Each row is a point. A path goes straight from each point to the next, and from the last back to the first. The post is the endless flat space through its rows: a point in 2 columns, a line in 3, a plane in 4, and so on, so that a path can go around it. Count how often the path circles the post. Going back the other way cancels.

Post (1 x 2):
[[ 0.00 -0.07]]
Path (20 x 2):
[[ 0.09  0.10]
 [ 0.50 -0.05]
 [ 0.03 -0.25]
 [-0.14 -0.29]
 [ 0.44 -0.26]
 [ 0.33  0.08]
 [-0.39  0.17]
 [-0.34 -0.29]
 [ 0.26 -0.38]
 [ 0.85  0.08]
 [-0.05  0.38]
 [-0.55 -0.20]
 [-0.16 -0.45]
 [ 0.83 -0.04]
 [ 0.42  0.44]
 [-0.26  0.08]
 [ 0.28  0.11]
 [ 0.34 -0.10]
 [-0.21 -0.32]
 [-0.49 -0.06]]
Times around: 1

Post (7 x 8):
[[-0.12 -0.24 -0.01  0.06 -0.05 -0.25  0.04 -0.06]
 [ 0.14  0.08  0.07 -0.17  0.60  0.09  0.12  0.53]
 [ 0.20  0.03 -0.09 -0.21  0.46 -0.04 -0.23  0.11]
 [-0.32 -0.03 -0.23 -0.09 -0.01  0.76  0.00  0.29]
 [ 0.27  0.11  0.17 -0.25  0.17 -0.05  0.37 -0.19]
 [ 0.21  0.33 -0.05  0.37 -0.58  0.09  0.29 -0.33]
 [ 0.25 -0.14  0.43  0.20  0.27 -0.24  0.02 -0.23]]
Path (24 x 8):
[[ 0.00  0.39  0.14 -0.11  0.28  0.46  0.01  0.03]
 [ 0.50  0.63 -0.74  0.46 -0.45 -0.35 -0.13 -0.24]
 [ 0.56 -0.03 -0.18 -0.10 -0.12  0.16 -0.14 -0.33]
 [-0.15 -0.49  0.78  0.35  0.35  0.19  0.23  0.59]
 [ 0.11  0.06  0.18 -0.41  0.25  0.09  0.09 -0.43]
 [-0.03  0.28 -0.35  0.04  0.08  0.04  0.00 -0.28]
 [ 0.37  0.01 -0.46 -0.20  0.35  0.29 -0.45 -0.43]
 [-0.15 -0.55  0.04  0.19  0.19 -0.33 -0.13 -0.16]
 [-0.35 -0.64 -0.10  0.00  0.17  0.08  0.01  0.17]
 [ 0.44  0.41 -0.21  0.06  0.05 -0.32  0.03  0.40]
 [ 0.55 -0.13  0.72  0.42  0.06 -0.07  0.26  0.02]
 [ 0.75  0.35  0.15  0.52 -0.03 -0.21  0.15 -0.49]
 [-0.04  0.00 -0.22  0.51 -0.07 -0.32  0.41 -0.31]
 [ 0.64  0.41 -0.41  0.41  0.17 -0.48 -0.17  0.55]
 [-0.07 -0.38  0.07 -0.01 -0.28 -0.54  0.29  0.04]
 [ 0.55  0.68  0.44  0.11  0.48  0.01 -0.10  0.54]
 [-0.14  0.09  0.05  0.51  0.08 -0.60  0.39 -0.02]
 [-0.04 -0.06 -0.23 -0.55  0.05  0.12  0.87 -0.18]
 [ 0.17 -0.58  1.06 -0.01  0.40  0.70  0.48 -0.04]
 [ 0.32  0.19  0.00 -0.40 -0.31 -0.05  0.19 -0.17]
 [ 0.37  0.25 -0.29 -0.30 -0.40 -0.13  0.57 -0.35]
 [ 0.51  0.16 -0.39  0.19 -0.37  0.05  0.36 -0.60]
 [ 0.08 -0.40 -0.06 -0.44  0.32 -0.23 -0.07  0.15]
 [-0.09  0.13  0.36 -0.02 -0.38  0.87 -0.14 -0.50]]
Times around: 3

Post (11 x 12):
[[ 0.44  0.13 -0.07 -0.08 -0.36  0.00  0.00 -0.04 -0.06  0.28  0.33  0.03]
 [ 0.24  0.29 -0.13  0.25 -0.02 -0.25  0.00 -0.10  0.22  0.25  0.20 -0.02]
 [ 0.15  0.26  0.09  0.10  0.03 -0.18 -0.28 -0.05 -0.02  0.17  0.42  0.19]
 [-0.68  0.13 -0.24 -0.59  0.86  0.19  0.33 -0.39 -0.05 -0.29  0.22 -0.16]
 [ 0.09 -0.48  0.29  0.11 -0.13  0.03  0.09 -0.43 -0.24  0.21 -0.15 -0.31]
 [ 0.17 -0.03 -0.03  0.12 -0.16  0.10  0.00 -0.39 -0.42  0.21 -0.62  0.35]
 [-0.20 -0.38 -0.05  0.16 -0.35  0.19  0.01 -0.11 -0.29  0.13 -0.33  0.52]
 [ 0.41  0.25  0.12  0.05  0.31 -0.34  0.10  0.23  0.07  0.28  0.27  0.27]
 [ 0.11 -0.43 -0.25  0.06  0.10  0.25 -0.34 -0.07 -0.33  0.08 -0.15  0.30]
 [-0.29 -0.14 -0.08 -0.51  0.41 -0.05  0.12 -0.36  0.27 -0.35  0.20  0.09]
 [ 0.16  0.53  0.00 -0.21 -0.04  0.02 -0.40  0.18  0.55  0.42  0.33  0.23]]
Path (24 x 12):
[[ 0.06  0.46 -0.13  0.56  0.65 -0.41 -0.06 -0.17 -0.46 -0.42 -0.20  0.38]
 [-0.15 -0.55  0.25 -0.46  0.26  0.24  0.00  0.40 -0.55 -0.23  0.08  0.29]
 [ 0.25  0.48  0.28  0.46 -0.17 -0.33  0.13 -0.04  0.59 -0.15  0.07  0.59]
 [ 0.38  0.28  0.11  0.22 -0.78  0.07  0.11 -0.41 -0.30  0.42  0.12  0.20]
 [-0.30  0.31  0.08 -0.32  0.19  0.50 -0.53 -0.48  0.32 -0.06 -0.19  0.16]
 [ 0.28  0.66  0.39  0.04 -0.39 -0.03  0.28 -0.58 -0.09  0.67  0.48 -0.23]
 [ 0.45 -0.46  0.15  0.21  0.60 -0.38 -0.19 -0.12 -0.73  0.38  0.60 -0.49]
 [-0.49 -0.14  0.36  0.22 -0.03 -0.07 -0.37 -0.08  0.43  0.48  0.20  0.19]
 [ 0.03  0.39  0.15 -0.05 -0.06  0.23 -0.07  0.03  0.33  0.47 -0.12  0.38]
 [-0.01 -0.22 -0.08 -0.45  0.47  0.25  0.18 -0.35 -0.53 -0.44  0.40 -0.14]
 [ 0.22 -0.28 -0.07  0.21  1.20 -0.32 -0.13 -0.03 -0.23 -0.39 -0.34  0.31]
 [-0.38 -0.12 -0.28 -0.32  0.01  0.38  0.10  0.05  0.04 -0.24  0.18  0.33]
 [ 0.00  0.24  0.39  0.04  0.74 -0.23 -0.45 -0.24 -0.04  0.31  0.11 -0.52]
 [-0.70  0.22  0.05  0.08  0.45 -0.26 -0.61  0.00  0.01 -0.11  0.46  0.74]
 [ 0.03 -0.62  0.29 -0.26 -0.68 -0.06 -0.02 -0.16  0.07  0.27  0.50 -0.13]
 [-0.22 -0.10  0.37 -0.85  0.47  0.28 -0.29 -0.54  0.03 -0.03  0.30 -0.06]
 [-0.87  0.23 -0.13 -0.13  0.53  0.61 -0.16 -0.16 -0.37  0.10 -0.21  0.53]
 [ 0.42  0.15  0.13 -0.28 -0.45  0.17 -0.39 -0.23 -0.17  0.06  0.32  0.02]
 [ 0.21  0.34 -0.19 -0.54  0.69 -0.22  0.17  0.60 -0.44 -0.07  0.23  0.71]
 [ 0.55  0.49 -0.20  0.36  0.38 -0.51 -0.11  0.10 -0.05  0.46 -0.59  0.93]
 [ 0.15 -0.24  0.20 -0.91  0.05  0.07 -0.61 -0.12 -0.25  0.22  0.14  0.34]
 [-0.52 -0.13  0.55  0.02  0.12 -0.13 -0.18  0.12 -0.02  0.45  0.22  0.19]
 [ 0.14  0.02  0.15  0.24  0.62 -0.32  0.34  0.41 -0.29  0.37  0.16  0.67]
 [-0.03 -0.10 -0.09 -0.19  0.51  0.22 -0.21 -0.35 -0.06 -0.27 -0.17  0.24]]
Times around: 2
